Each row of a before or after table is a point. One or more steps were done to the points. Then noise was added and the rows were shuffled. The steps act on how far a point lies along the listed directions, d1 being the first. Name the steps. A step turns or swaps two directions, mirrors them in a line or flattens them onto one, adds a multiple of one to another, or multiplies one. Angles are multiples of 10 degrees, from the lower direction toward the higher: turns from -170 to 170, lines from 10 to 170 but not 90. Use the fewest steps. Two steps may share a direction if one is a turn and the other turns, adds or multiplies; they go together, in the order done. Otherwise the lowest direction goes first.

Directions:
(1): -39	-11
(2): 11	-39
Before:
41	-4
39	-21
32	15
-24	37
3	-1
-91	-52
20	12
42	4
20	47
20	64
4	5
32	13
47	-11
-23	-40
After:
4	-41
14	20
15	-2
1	2
9	27
27	-49
4	-4
15	10
22	-34
15	1
12	-4
-46	14
-20	27
3	35
Steps: multiply d1 by 0.4; multiply d2 by -1

Directions:
(1): -30	-25	-43	-8	-38	-9
(2): -53	19	-11	-2	39	13
(3): -4	-27	7	34	-7	55
(4): -24	39	27	21	-42	-4
Before, 10 rows:
-10	-40	-25	8	1	26
-15	-43	-11	0	2	-28
-79	46	-11	-21	70	-7
6	-42	0	-7	-32	-7
-67	9	-57	-47	72	1
13	17	15	7	7	-15
-11	15	-10	12	-13	9
43	-55	7	27	-3	53
-56	-13	-25	5	-50	14
-63	19	15	8	45	23
After:
-37	1	-7	9	-66	5
9	15	9	7	19	-5
-2	5	23	-7	13	-14
-4	-39	-22	9	-20	14
28	-58	-2	29	-5	57
-26	-40	-11	3	-6	-27
-21	-33	1	2	-26	5
0	16	-2	13	-15	4
-17	1	-53	-60	16	-40
-11	32	-3	-36	30	-49
Steps: turn d1 and d4 by 20 degrees; flatten d2 and d3 onto the line at 110 degrees

Directions:
(1): -8	17	0	-4	36	52	11	-54	-9
(2): 20	-50	1	55	-5	18	35	-3	2
(3): 22	3	37	-2	-40	28	-30	-16	46
(4): -50	9	17	39	-30	9	-26	-3	-37
(5): -23	3	-3	32	25	-45	-11	-35	44
(6): -12	-59	20	-38	-5	-19	-10	-34	-19
Before, 11 rows:
-15	-32	1	-30	6	47	15	-43	-23
12	-25	45	16	-61	-1	-16	-10	30
51	13	-17	-14	-15	-35	10	29	47
9	1	4	-37	-21	-6	-20	1	-11
26	-49	3	33	32	-26	33	-57	31
25	-66	-6	-49	9	24	68	19	-42
13	-35	43	-19	-67	10	-34	12	44
-9	0	-26	-9	-18	19	33	31	-71
9	-54	26	-21	-14	19	23	-12	-55
-2	17	18	-33	-50	-29	-39	17	2
4	68	1	16	-3	11	3	26	14
After, 11 rows:
12	2	16	-26	-22	10	7	27	-42
-4	-2	-24	-13	-28	18	31	45	-74
30	11	-22	-6	44	5	30	-53	37
6	5	2	-37	-6	9	-15	-19	-16
19	-12	-17	-44	8	-1	49	46	-13
7	6	13	19	-7	11	16	4	1
23	3	-7	39	24	-55	13	-20	60
2	22	33	6	-19	53	-4	-46	13
-2	-16	2	-28	-48	-12	-13	38	7
-3	12	30	-27	-6	76	-16	-50	23
-14	18	14	-39	-1	32	-15	-51	-28
Steps: mirror d1 and d3 in the line at 80 degrees; flatten d2 and d6 onto the line at 140 degrees; add -0.5 times d4 to d5

Directions:
(1): 7	-30	31	-22	38	34	41	23	43	-44	-18	-10	-8	-15
(2): 21	-77	32	7	5	-6	12	-40	-28	31	12	-13	16	9
(3): -38	-24	-8	4	19	12	-43	40	-21	18	-18	-41	18	-50
Before, 12 rows:
8	35	2	-27	16	16	35	26	19	-17	-15	-10	-14	-7
-13	130	-57	23	-58	-27	-61	-1	-5	13	18	30	-10	21
29	-58	40	-14	13	2	48	-20	11	13	13	-35	-1	-12
-36	79	-49	6	-21	-17	-22	10	3	0	-5	26	-13	-6
10	-15	27	-32	42	19	55	32	35	-43	-20	-7	-2	-11
10	9	7	-22	6	1	35	3	31	-46	-16	-7	-10	1
41	-83	39	0	16	29	45	-15	26	-6	-4	-17	2	1
17	-48	33	-12	-2	5	44	-20	32	-28	-14	3	-18	27
33	49	-16	-10	0	-8	23	-2	16	-19	5	29	-7	30
15	-38	6	11	10	16	3	-6	-2	-11	5	-6	6	-3
38	-68	48	1	18	9	63	-46	-23	30	26	-26	2	13
15	32	12	-14	-8	13	31	18	40	-39	4	15	-26	12
After:
26	-26	46	-41	54	31	87	27	60	-64	-24	2	-9	0
20	-8	19	-20	3	-1	48	-13	34	-48	-11	-2	-11	9
25	-6	24	-24	12	13	54	5	40	-20	5	-19	-16	-13
23	4	21	-28	20	19	52	11	20	-12	-12	-9	-11	0
33	-31	29	-13	19	43	58	13	64	-47	-12	-1	-19	1
-10	60	-45	50	-72	-56	-96	-45	-74	86	38	7	17	20
-29	18	-36	18	-28	-30	-31	-21	-36	42	7	7	7	-1
14	-19	23	-18	-1	6	48	-12	46	-46	-18	15	-24	31
26	1	29	-12	-7	9	38	-8	30	-24	14	13	-23	23
16	-12	2	7	11	22	4	9	15	-28	0	1	0	-5
38	26	-12	-1	-9	-21	12	-25	-8	10	10	25	2	37
19	19	13	-9	11	11	55	-5	9	-5	11	-4	-16	9
Steps: turn d1 and d3 by -20 degrees; multiply d1 by 1.6; multiply d2 by 0

Directions:
(1): 64	7	-34	8	65	-3	0	-10	-4	12	56	15	41	16	-37	10	9	0	-23	34	9	4	40	-2
(2): -35	-45	16	-30	26	2	-10	-9	-16	-12	-14	-11	-18	-31	-77	-7	-11	-10	37	-16	-21	12	66	1
(3): -12	-33	18	26	31	-18	45	-23	15	26	8	-28	17	-14	4	-26	14	13	37	5	22	-59	-21	-69
(4): 15	-30	32	-4	39	-34	-13	-60	38	6	12	32	7	-40	37	21	-48	-3	-11	-37	-14	13	-19	30
(5): 7	-26	1	71	-55	-38	-22	-36	1	18	12	0	1	46	-39	39	24	-6	20	-32	8	17	2	3
(6): 8	25	21	23	-4	-17	-5	9	16	15	45	25	-76	-18	40	-31	19	-13	10	4	-8	33	53	-40
Before:
15	11	-70	-11	14	14	3	38	-25	-22	-22	-19	84	60	-60	43	6	12	-22	12	19	-32	-23	21
-9	-5	29	-7	20	6	-29	-47	9	-9	-13	27	18	-28	27	12	-38	2	-13	-24	-13	0	-39	34
20	-6	-24	-34	17	14	29	12	2	20	-10	-9	41	5	6	17	-15	5	-39	10	3	-41	-33	11
-4	-1	-1	-36	27	19	1	7	15	-3	-19	-17	10	-20	55	-15	-18	10	-17	23	-22	-17	-37	20
23	-19	15	7	16	-27	-34	-42	12	-2	38	29	-19	2	-26	21	-3	-19	-19	-15	-23	51	66	27
-18	0	14	-9	-39	8	-14	-10	2	-21	-9	14	-32	-4	49	15	-22	-10	-8	-15	-20	30	-19	31
38	18	-31	14	-29	27	18	-2	4	14	-4	-20	41	41	32	12	-6	16	-22	17	20	-27	-61	14
40	8	7	2	26	-23	-26	-43	-3	-5	18	22	9	11	-4	35	-43	-9	-30	-13	-5	49	23	54
28	-4	-43	36	-26	21	43	0	-27	15	-3	-15	59	67	-41	16	17	18	2	21	21	-45	-30	-21
11	-12	-41	15	-23	-5	17	-25	-27	7	-37	-22	60	40	-42	46	10	14	-6	-1	22	-35	-21	11
After (10 x 24):
22	10	-21	14	-40	29	21	-5	6	9	-17	-29	33	32	39	3	-8	15	-11	14	24	-35	-73	7
13	-24	-25	41	0	12	84	-6	-15	34	-2	-36	70	46	-18	-18	23	33	24	28	41	-102	-56	-74
3	-29	-31	25	-2	-12	46	-35	-17	21	-30	-39	71	26	-26	26	17	28	12	4	38	-76	-41	-33
-8	-1	26	-11	9	9	-44	-39	2	-16	-18	33	11	-21	20	22	-41	-1	-21	-29	-20	19	-30	56
15	18	-73	-2	1	14	-3	43	-26	-21	-26	-18	80	67	-46	52	8	15	-31	8	18	-22	-35	27
-17	3	11	-8	-60	12	-42	-6	-9	-33	-12	27	-40	5	25	30	-23	-16	-17	-29	-31	64	0	62
34	-11	2	21	11	-31	-41	-48	15	3	45	33	-14	17	-24	28	2	-17	-20	-18	-19	54	60	30
-2	16	-9	-49	1	29	-28	24	5	-20	-27	-2	-8	-11	47	3	-32	1	-38	16	-41	23	-22	67
18	3	-27	-46	2	22	17	20	0	14	-16	-3	30	6	13	21	-19	4	-45	0	2	-28	-35	32
49	21	1	12	-6	-25	-50	-39	-8	-8	21	35	4	29	-3	50	-40	-12	-44	-21	-6	71	20	80
Steps: turn d1 and d2 by -20 degrees; turn d3 and d5 by -30 degrees; multiply d3 by 2.5
